Each row of a before or after table is a point. One or more steps were done to the points. Then noise was added and the rows were shuffled. The steps act on how far a point lies along the listed directions, d1 being the first. Name the steps. A step turns or swaps two directions, mirrors them in a line or flattens them onto one, adds a multiple of one to another, or multiplies one. Angles are multiples of 10 degrees, from the lower direction toward the higher: turns from -170 to 170, lines from 10 to 170 but not 90. Use the fewest steps. Two steps may share a direction if one is a turn and the other turns, adds or multiplies; they go together, in the order done. Otherwise the lowest direction goes first.

Directions:
(1): .26	.45	-.08
(2): -.40	.18	-.28
(3): -.21	.21	.43
Before (10 x 3)
.43	-.08	-.42
.00	.03	.37
-.65	.23	-.15
-.14	.15	.25
-.01	.17	.35
.28	.14	-.15
-.03	.12	.18
.07	.56	-.31
-.09	.38	.18
-.11	.42	.13
After (10 x 3)
-.92	.13	-.59
-.50	.49	.14
.05	-.38	.26
-.08	-.32	.27
-.49	-.03	.15
-.08	-.13	.14
.39	.46	.07
-.22	-.24	.06
.11	.22	.24
-.38	-.07	.18
Steps: turn d1 and d3 by 80 degrees; multiply d2 by 1.6

Directions:
(1): -.10	.12	.22	-.19	-.12	.65
(2): -.48	.26	.19	.27	-.34	-.17
(3): -.33	-.50	-.35	-.08	-.23	.10
(4): -.01	-.36	.31	.50	.22	.15
(5): .03	.28	-.50	.40	.08	.25
Before (8 x 6)
.02	-.18	.03	-.07	.08	-.08
.19	-.07	.18	-.13	.12	-.16
-.10	-.07	.05	-.07	-.04	-.19
.04	-.10	.03	-.18	-.01	.09
.03	-.03	.08	-.38	-.05	.01
.01	.19	-.42	.22	-.05	.04
.09	-.09	-.12	-.17	-.02	-.13
.11	.16	-.12	.10	.05	.03
After (8 x 6)
-.16	-.15	.24	-.17	-.15	-.08
.10	.44	-.94	.90	.18	.40
-.03	-.06	.60	-.37	-.11	-.34
-.22	-.35	.64	-.29	-.15	-.19
-.09	-.12	.21	.04	-.09	-.25
.06	.33	-.33	.39	.06	.23
.02	-.27	.31	-.22	.06	-.27
-.09	-.11	.23	-.24	-.07	-.28
Steps: turn d1 and d3 by 30 degrees; turn d2 and d4 by 160 degrees; multiply d5 by 3

Directions:
(1): -.26	.14	-.57	.00	-.53	.12	.10	.12
(2): -.30	.06	-.01	-.30	.23	-.22	.67	-.05
(3): -.20	-.04	-.30	-.17	.20	-.59	-.43	-.02
(4): -.07	.48	.23	-.06	.03	-.06	-.08	.66
Before (9 x 8)
.30	-.15	.32	.14	.12	.30	-.01	-.18
-.14	.02	.03	-.17	.19	-.22	.09	-.03
-.11	-.09	-.06	-.16	.19	-.39	.02	-.09
-.01	.01	.03	.06	-.06	-.15	-.18	-.01
.22	.07	.37	.04	.19	.14	-.09	.06
.16	-.18	-.10	.15	-.02	.03	-.04	-.24
.16	-.20	.14	.12	-.02	.24	.25	-.26
-.13	.04	.11	-.09	.07	-.14	-.11	.22
.08	.00	.17	-.02	.17	-.11	.01	-.10
After (9 x 8)
-.11	-.01	.19	-.14	.18	-.20	.01	.12
.31	-.23	.35	.19	.08	.25	.03	-.23
.23	-.07	.00	.20	.00	.06	-.23	-.06
.56	-.14	.88	.17	.56	.19	-.21	-.13
-.04	.07	.10	.04	-.02	-.14	-.20	.05
-.02	-.23	.05	-.11	.32	-.39	.00	-.29
-.07	-.15	.11	-.17	.33	-.22	.09	-.26
.41	.01	.94	.01	.71	.00	-.10	.00
.26	-.14	.52	.01	.51	-.16	-.05	-.21
Steps: multiply d1 by 3; multiply d2 by 1.3; turn d2 and d4 by -40 degrees

Directions:
(1): .17	.06	-.13	-.18	.70	.17	-.47	-.03	.05	-.36	.23
(2): -.38	-.02	.10	-.23	.11	.11	-.07	-.74	-.10	.01	-.46
(3): .17	.03	.75	.16	-.04	-.22	-.44	-.15	-.10	.25	.23
(4): -.02	-.40	.51	-.17	.05	.52	.26	.17	.40	-.16	-.04
Before (14 x 11)
.09	-.01	.30	.03	-.14	.07	-.11	-.08	.02	.04	-.02
-.17	-.31	-.13	-.24	-.18	.29	.51	.10	.32	-.23	-.28
-.22	-.20	.15	.10	-.28	.17	.12	-.16	.08	.18	-.29
-.27	.11	-.03	-.13	-.09	.12	-.05	-.39	-.09	.06	-.37
-.20	-.21	.23	-.20	-.28	.07	.27	-.22	-.09	.08	-.20
-.05	-.11	.16	.21	-.34	-.13	.26	.00	-.02	.23	-.22
.02	.02	-.40	.08	-.07	-.02	.40	.22	-.01	.10	.00
-.11	-.08	.45	-.18	.24	.21	-.15	-.63	.13	-.04	-.25
-.48	-.01	-.16	-.18	.10	.45	.37	-.28	.19	-.13	-.37
-.17	-.08	.21	-.04	.34	.08	-.29	-.22	-.11	-.11	-.14
.06	-.49	.56	.03	-.40	.10	.42	.30	.27	.16	.06
-.09	-.13	-.11	-.05	-.03	.11	.29	.06	-.02	-.03	-.13
-.28	.00	-.50	-.21	.13	.10	.13	-.07	-.06	-.20	-.35
-.32	.06	-.44	.00	-.35	.00	.44	-.07	-.02	.24	-.39
After (14 x 11)
-.01	-.23	.39	.23	-.34	.14	.09	.09	.14	.20	-.11
-.23	-.02	-.42	.00	-.32	-.11	.36	.19	-.13	.04	-.33
-.24	-.20	.46	-.12	-.11	.28	.26	-.58	.21	.07	-.43
-.38	-.14	.11	-.02	.08	.09	.02	-.25	-.14	-.04	-.37
-.03	-.19	.04	-.02	-.12	.07	.33	.21	.00	.03	.00
-.19	.12	.08	.05	-.42	-.03	.12	-.16	-.14	.26	-.35
.02	.12	-.16	.28	-.53	-.29	.30	.33	-.04	.43	.03
.20	-.07	.33	.32	-.17	-.16	-.03	.16	.02	.20	.11
.29	-.63	.95	-.04	.00	.33	.10	.42	.45	-.07	.33
-.04	-.26	.50	-.07	-.38	.03	.27	.01	-.02	.17	-.03
.21	.10	-.26	.18	-.03	-.14	.25	.37	-.06	.15	.22
.06	-.46	.27	-.11	-.37	.25	.61	.44	.45	-.13	-.06
-.41	-.11	.10	.04	-.41	.38	.74	.15	.27	.14	-.26
.08	-.11	.31	-.03	-.06	.13	-.13	-.13	.07	-.07	-.07
Steps: turn d1 and d3 by -40 degrees; turn d1 and d2 by 50 degrees; multiply d4 by 1.6
